Each point is reached from the start by the listed moves, each made 0, 1 or 2 times, or once backwards (-1), plus a little noise. Is the number of moves made odd or even? Then give how often each move was made.

Moves:
(1): 9; -53; -13; -9
(2): 53; 10; 14; -11
Start: -9; -29; 6; -1
Points:
-19; 24; 20; 7 => odd (-1, 0)
35; 36; 32; -3 => even (-1, 1)
116; -117; 5; -41 => even (2, 2)

Moves:
(1): 29; 3; 12; -2; 2; -7; 10; -3; 3; 5; -6
(2): 1; 25; 4; 5; 15; -16; 9; 19; -3; 4; -27
(3): -19; -6; 51; -14; 17; -9; -6; -2; -18; -9; 14
(4): -7; 13; 29; 53; -27; -4; 19; -11; 1; -1; -5
(5): -13; -3; -12; 34; 33; 3; 12; -3; -10; 8; 17
(6): -4; 2; 11; -16; 7; 46; 10; 7; -18; 11; 10
(7): -30; -18; -6; -12; 0; -14; 41; -2; 6; 3; -17
(8): 10; -36; -10; 17; 0; -7; 10; 27; -3; -22; -9
(9): 12; -8; 9; 22; -3; 14; -3; 9; 31; 8; -6
(10): 2; -27; 8; -13; -14; -13; -23; 19; -8; 28; 6
(11): -6; 10; -15; 3; 9; -20; 13; 26; -1; -12; 23
Start: 17; 17; -10; 9; -3; 7; 1; -8; 13; 1; -4
Points:
-97; -5; 177; -26; -32; 33; 99; -63; -75; 52; 41 => odd (1, -1, 2, 2, 0, 2, 2, -1, -1, 1, 0)
-1; 34; 1; 142; -26; 32; 55; 34; -43; -89; 23 => even (-1, 0, 0, 2, 0, 1, -1, 2, -1, -1, 1)
-14; 66; 73; 0; 102; 9; 15; -16; -81; 86; -7 => odd (1, 2, 1, 0, 2, 1, 0, -1, -1, 1, -1)
22; -43; -48; -65; 57; 66; 98; 37; -43; -46; -19 => odd (1, 0, 0, -1, 0, 2, 1, 2, -1, -1, 0)
-9; -83; 1; -6; 78; 108; 72; 14; 26; 109; -12 => even (1, 0, 0, -1, 2, 2, 2, 0, 2, 1, -1)
78; 65; 89; 80; -60; -50; 67; -2; -7; -8; -124 => even (2, 2, 0, 2, -1, 0, 0, 1, -1, 0, -1)
89; -85; -59; 108; 24; 25; 35; 106; 42; 71; 79 => even (2, -1, -1, 0, 2, 1, 0, 1, 2, 2, 2)

Moves:
(1): 44; 17; -14; -8; 0; -7; 18; 2; 9; -11; -5; 10; -6; 23; 17; 1; 12; 14; 11; 8; -13; -18; -1; 12; -2; 2
(2): -1; 49; 19; 14; -9; 7; -3; 2; 16; -6; 2; 3; 9; 5; -11; 24; -2; 13; -5; -12; -8; 9; 4; -12; -12; 10
(3): 17; -7; 34; -7; -12; 10; 3; -10; 3; 7; -7; -12; -11; -2; 1; -4; -13; 8; -10; -2; -6; -7; -6; -18; 0; 16
(4): 0; -1; 6; 29; 1; 13; 16; -11; 17; -6; -2; -3; 5; -6; 12; 6; 4; -5; 10; 7; -4; -7; 9; 2; -18; -1
(5): -12; 1; 9; 3; 36; 2; -5; 2; 6; -23; -2; 1; 15; 4; -4; 8; -5; 2; 3; -20; 4; 4; -4; -5; 4; -4
(6): -13; 0; 1; -15; 17; 50; 1; 13; -17; -22; 9; -2; 3; -3; 8; -3; -5; -4; -3; 16; -6; -1; -14; 0; 7; -11
(7): -22; 4; -13; -26; 6; -6; 45; 17; 15; 13; -4; 11; 3; 20; 14; -3; -12; -7; -9; 12; 15; 10; 0; -6; 16; 7
(8): 15; -13; 3; -1; -23; -24; -15; 41; -8; -18; -3; 12; -3; 14; 15; 9; 5; -31; 7; 2; -5; 4; -1; -9; -29; -13
(9): 4; -7; -11; -10; -5; 2; -16; 6; 30; 5; -2; 12; 7; -2; -2; 9; 1; -13; 7; 2; 6; -4; 9; -1; -1; 13
(10): 22; 6; -6; -4; 20; 7; -7; 8; 8; 40; 12; 5; 17; -9; -10; -2; 3; -9; 4; 8; -8; 8; -14; -15; -27; 1
(11): -18; -5; 2; 4; -3; 9; -9; 2; 21; -6; 40; -23; -31; 11; 6; -4; 22; 4; -5; 7; 2; -21; 13; -14; -28; -4
(12): -16; 7; 10; -8; 5; -10; -12; 10; -11; -12; 14; 32; -2; -6; -2; -6; 6; 17; 17; 2; -12; -16; -4; -7; -7; 6
(13): -9; -2; 11; -15; -5; -4; 0; -3; -7; -5; -3; -11; 33; 10; 1; -11; -9; -1; -3; 9; 10; -2; 6; 2; -21; 25
(14): -10; -7; 7; -5; 9; 9; 4; 7; -19; -4; -10; -10; -4; 31; -13; 12; -9; 2; 7; 2; 17; -24; 4; -5; 4; 8
(15): -19; 9; -16; -9; 7; 0; -5; -17; -16; -2; -6; 0; -8; 14; 31; 19; -13; -3; 7; 1; 3; 10; -5; -2; 10; 14
(16): 10; -11; 8; -5; -3; 2; 9; -11; 7; 4; 21; -4; 3; -7; -17; 33; -15; 21; 9; -7; -4; -1; 1; 8; -15; -11
(17): -18; -11; 7; -17; -10; 5; -10; -9; 8; -7; -8; -1; 9; -2; 2; 9; 43; 1; -13; 19; 11; -4; -17; 3; -16; -4
(18): 3; -7; 4; 8; -1; 7; -6; 10; 1; 5; -10; -12; 1; 3; 1; -4; 6; 29; 5; -1; 2; 11; 12; -5; 6; -1
(19): -9; 14; 6; -10; -3; -1; 8; -7; -1; -2; 2; -14; 9; -1; -1; 2; 0; -15; 33; 2; 0; 1; -1; -9; 5; -2
(20): 15; 6; -4; 6; 9; -13; -3; 8; 4; -7; -16; -6; -13; -7; 8; -2; -20; -6; 9; 35; 3; 0; 14; 4; -22; -8
(21): 4; 12; 5; 9; -3; 14; 4; 8; -12; 9; 3; 1; -25; -25; 20; 0; -8; 2; -2; -20; 40; 0; 5; 21; -1; -1
(22): 5; -2; -10; 8; 1; 15; 15; -19; 0; -9; 12; 10; 0; 3; -22; -8; 18; -7; 9; 0; 26; 38; -5; -21; -14; 16
(23): -2; -11; 8; -21; 8; 4; 14; 8; -2; 3; -6; 4; -1; -8; -4; -1; 20; -15; -6; 5; -6; -1; 37; 0; -8; 12
(24): -23; -3; 10; -3; 0; 6; -1; 6; 0; -5; 2; 1; -10; 8; -9; -6; 13; -1; 5; 7; -1; 28; -8; 37; -5; 14
Start: -16; -6; -37; -11; 43; -13; 57; -21; 10; 4; -16; 3; 16; -18; 28; -19; -27; 0; -1; 30; 27; 3; -25; -34; -18; 14
Points:
-34; 29; -21; -103; 120; -3; -25; -2; 107; 68; -49; 14; 139; -55; -51; 81; -25; 62; 28; 118; 34; 76; -45; 79; -126; 40 => odd (0, 1, -1, -1, 1, 0, 0, -1, 2, 2, -1, 0, 1, 0, 0, 2, 2, 1, 0, 2, 0, -1, 0, 2)
50; -143; 37; -14; 38; 9; 51; 17; 43; -23; 34; -92; -1; 59; 41; -12; -48; -56; -20; 94; 80; -24; 4; -115; -246; 49 => even (0, -1, 2, 1, 1, 0, 0, 2, 0, 1, 2, -1, 2, 1, 0, 1, 0, 0, -1, 1, 0, 1, 0, 0)
35; 80; 103; -1; 18; 25; 115; -82; 135; 2; -40; -90; 148; 153; -41; 84; -40; 64; 104; 17; -2; 2; -44; -51; -119; 160 => even (2, 2, 2, 2, 1, -1, 0, 0, 1, 1, 0, -1, 2, 2, 0, 1, 0, 1, 2, -1, -1, 0, -1, 2)
73; -58; 44; -90; 29; 91; 96; -73; -33; -96; 27; -25; -139; -31; 53; 63; 33; 46; 60; 75; 115; -169; -14; -37; -97; -10 => odd (2, -1, 2, 0, 0, 1, -1, 0, 0, -1, 1, 1, -1, 2, 0, 2, 2, -1, 1, 1, 2, 1, 1, -1)
-50; -42; -123; -159; 76; 116; 171; 1; 53; 4; 19; -12; -14; 121; 65; 107; -39; 32; 81; 126; 52; -22; 35; -142; 10; 43 => odd (1, 0, 0, 0, -1, 2, 2, 0, 2, 0, 1, 0, -1, 2, 2, 2, 0, 2, 1, 0, -1, 1, 1, -1)
18; -36; 42; -16; 45; -34; 40; 82; -128; -33; -97; 20; -93; 5; 57; -76; -94; 164; 14; 23; 94; -84; -40; 84; 51; 5 => odd (1, -1, 1, -1, 0, 0, 0, 0, -1, -1, -1, 2, 0, 2, -1, 0, 0, 2, -1, 1, 2, -1, -1, 1)
-43; 38; -23; -39; 45; 68; 120; 32; 125; -13; 65; 114; -21; 58; 48; 28; 42; -29; -4; 6; 178; 39; -95; -71; -135; 115 => even (1, 1, 1, 1, 1, 0, 2, 1, 2, 1, 1, 1, 0, 1, 0, 0, 1, -1, -1, -1, 2, 2, -1, 1)
-70; 97; -49; -49; 85; 169; 144; -107; 97; -30; -53; -34; 82; -12; 21; 128; -72; 28; 113; 134; 105; 189; -17; -44; -49; 81 => odd (0, 2, 0, 1, 0, 2, 1, -1, 2, 0, -1, -1, 0, 0, 2, 2, 1, 2, 2, 2, 0, 2, 0, 1)
84; 134; -35; 5; 77; 96; 135; 58; 82; -87; -35; 43; 19; 54; 92; 14; -44; -12; 60; 29; -4; 12; -15; -158; -6; 24 => odd (2, 2, 1, 1, 1, 2, 1, 1, 1, 0, 0, 0, -1, 0, 0, -1, -1, 1, 1, 0, 0, 1, 0, -1)

Moves:
(1): 2; 16; 25; 8; 19; -11; 5; 8; 15; -31; 13; -29; -15; 17; 23; -20; 19; 16; 14; -14; 6; 7; 13; 9; -15
(2): 20; 2; -14; 23; 25; 44; -24; 9; 23; -9; -12; 28; -20; -3; 6; -13; -1; 29; 1; -9; 9; -18; 0; -5; -18
(3): 1; -15; -24; -10; 2; -6; -4; 14; 32; -10; 2; 5; -7; -14; -18; -11; -11; 8; 1; 8; 5; 5; 13; -7; 10
(4): -5; -3; -4; 4; 7; 10; 9; 3; -6; -10; 20; 2; -6; -9; 19; -31; 12; 13; -22; 7; 7; 16; 12; -3; -23
(5): -6; -8; 2; -2; -12; -21; 0; -14; -11; 7; 2; -5; -2; 14; 8; 8; 10; -2; 17; 28; -15; -1; -20; 8; 8
(6): 9; -9; -11; 19; 27; 3; 4; -7; 10; -2; 2; -23; -8; 3; 6; -23; 3; -6; 1; 12; -15; 12; 9; -8; -21
(7): 6; -9; -18; 26; 23; 31; -8; -1; 38; -13; 21; -4; -6; 1; -3; 0; -15; -9; -3; 1; 17; 5; -8; 8; -9
(8): 9; 3; 8; 2; 11; 31; -29; 23; -6; -5; -3; 24; 1; -5; 12; -4; -22; -27; 29; -2; 17; -16; 1; -9; -14
(9): 20; 11; 26; 12; -19; 26; -48; -29; 1; 15; 20; 24; 7; 10; -6; 27; 9; -6; 29; 19; -15; -2; 21; 8; 3
(10): 12; 28; -16; -14; -13; 4; 28; 9; -6; -12; -21; -13; 4; 6; -25; -16; -4; -13; 4; -20; 7; -12; -8; 21; -20
(11): 6; -9; 3; -3; -7; -16; -7; 26; -5; 1; 2; 1; 10; -7; -14; 16; -6; -36; 2; -25; -6; -26; -2; 21; -1
(12): 27; -23; -18; 6; -8; -1; -24; 8; 17; 24; 14; 5; -24; -6; -3; 7; -21; 38; 22; 17; -7; 20; -14; -16; -9
(13): 11; 5; -36; -7; 21; -14; 32; -2; -13; -25; 16; -10; -6; 18; -28; -31; -3; 16; 12; -44; -23; 6; 33; 18; -8
(14): -18; -9; 7; 18; -5; -21; -10; -8; 11; 9; -16; 1; 10; 9; 12; 2; -23; -11; -3; 5; 0; 9; 1; 12; -1
(15): -10; -28; 6; -24; -10; 5; -8; -12; -23; 18; 5; -10; -17; -16; -4; -15; -13; 12; -14; -10; -12; 5; -20; 21; 12
(16): -19; 1; -16; -53; -12; 17; -2; 3; -40; -20; -15; 0; -15; 2; -34; 28; -1; 30; 3; -15; -12; -22; 8; -5; -5
(17): 22; 31; 14; 12; -1; 0; -9; 2; -3; -1; 18; 22; 14; 4; -34; -23; 25; -4; 4; 6; 7; -10; -30; 7; 3
(18): 13; -3; -6; -5; -8; -2; 6; 7; -15; 35; -7; 4; -3; 12; -40; 33; 34; 16; 28; 2; 15; -6; 25; -35; 12
(19): -5; -11; 6; 0; 5; 9; 6; 9; -4; -5; -4; 1; 0; 7; 1; 17; -9; -8; 4; -3; -25; 7; -8; 23; 7
(20): -1; -32; -2; 13; -1; 12; 27; 6; 27; -10; -1; 38; -36; -6; -10; -9; -25; -21; -19; 4; 11; 8; -3; -16; -9
(21): 20; 2; -3; -37; 32; -4; -3; 14; -16; -3; -2; -5; 4; -25; -6; -1; -5; 18; 3; 4; 38; -25; 22; -8; -30
(22): 22; -13; 12; 6; 1; 13; 6; 5; -7; 1; 1; -13; 22; -11; 1; -24; -5; 14; -6; 0; 14; -17; -12; -10; -11
(23): 1; 31; 11; 24; 18; -15; 18; 17; -9; -11; 18; -37; 7; 0; -8; -2; 1; -30; 18; 5; -4; -6; 16; 17; -4
(24): -15; 1; -7; 10; 2; -2; -1; -5; -3; 8; 13; -16; 12; -38; -13; -4; 1; -7; 26; -9; 4; -18; 1; -2; -9
Start: 0; 15; 6; 1; 8; 28; 2; -34; 28; -22; -8; -37; -26; -18; 16; -5; 0; 3; 11; 7; 21; -15; 21; -1; -18
Points:
109; 55; -65; 80; 186; 21; 34; -16; -22; -71; 48; -154; -48; 66; -46; -105; 139; 245; 159; -55; -22; -29; 154; 6; -202 => odd (2, 2, -1, 2, 1, 2, 0, -1, 0, 0, 0, 1, 2, 2, -1, 1, 1, 2, 2, -1, 1, 1, 0, 1)
110; -213; -3; -93; -111; 22; -45; -14; 106; 107; -54; 18; -69; -106; -97; 68; -163; 59; 30; 87; 90; -20; 30; -30; -73 => odd (0, -1, 2, 0, 0, 0, 0, -1, 2, 2, 1, 2, -1, 2, 1, 0, -1, 1, 1, 2, 2, 2, -1, 0)
55; 26; -179; 203; 126; -27; 11; -44; 141; -24; 70; -120; -49; 35; -69; -55; -23; 113; 157; 54; -116; 39; -9; 30; -3 => even (-1, 2, 1, -1, 2, 1, 1, -1, -1, -1, -1, 2, 2, 1, -1, 0, 1, 0, 1, -1, -1, 0, 2, 1)
21; -73; -98; 9; 124; 26; 107; -109; 132; -98; 53; -11; -116; 77; -32; -117; -5; 23; -46; 22; -42; 99; 11; 109; 2 => odd (0, 0, 1, 0, 2, 1, 2, -1, 0, 0, -1, -1, 2, 0, 1, -1, 1, 0, 2, 1, 1, -1, -1, -1)
7; 43; 36; -145; -61; -141; 97; -7; -119; -3; -119; -113; -10; 60; -47; 58; 61; 76; 22; -32; 61; -119; -11; 6; -16 => even (1, 0, -1, -1, 2, -1, -1, -1, -1, 1, 1, 0, 0, 1, 0, 1, 0, 1, -1, 0, 1, 1, 0, -1)
88; 24; -42; 92; 126; 132; -28; -15; 153; -51; -8; 27; 55; -87; -74; -169; 36; 90; -2; 34; 191; -67; 66; -98; -121 => even (0, 1, 2, 1, -1, 1, 1, 0, 0, 0, -1, -1, 0, 2, -1, 0, 2, 1, 0, 0, 1, 2, -1, 1)
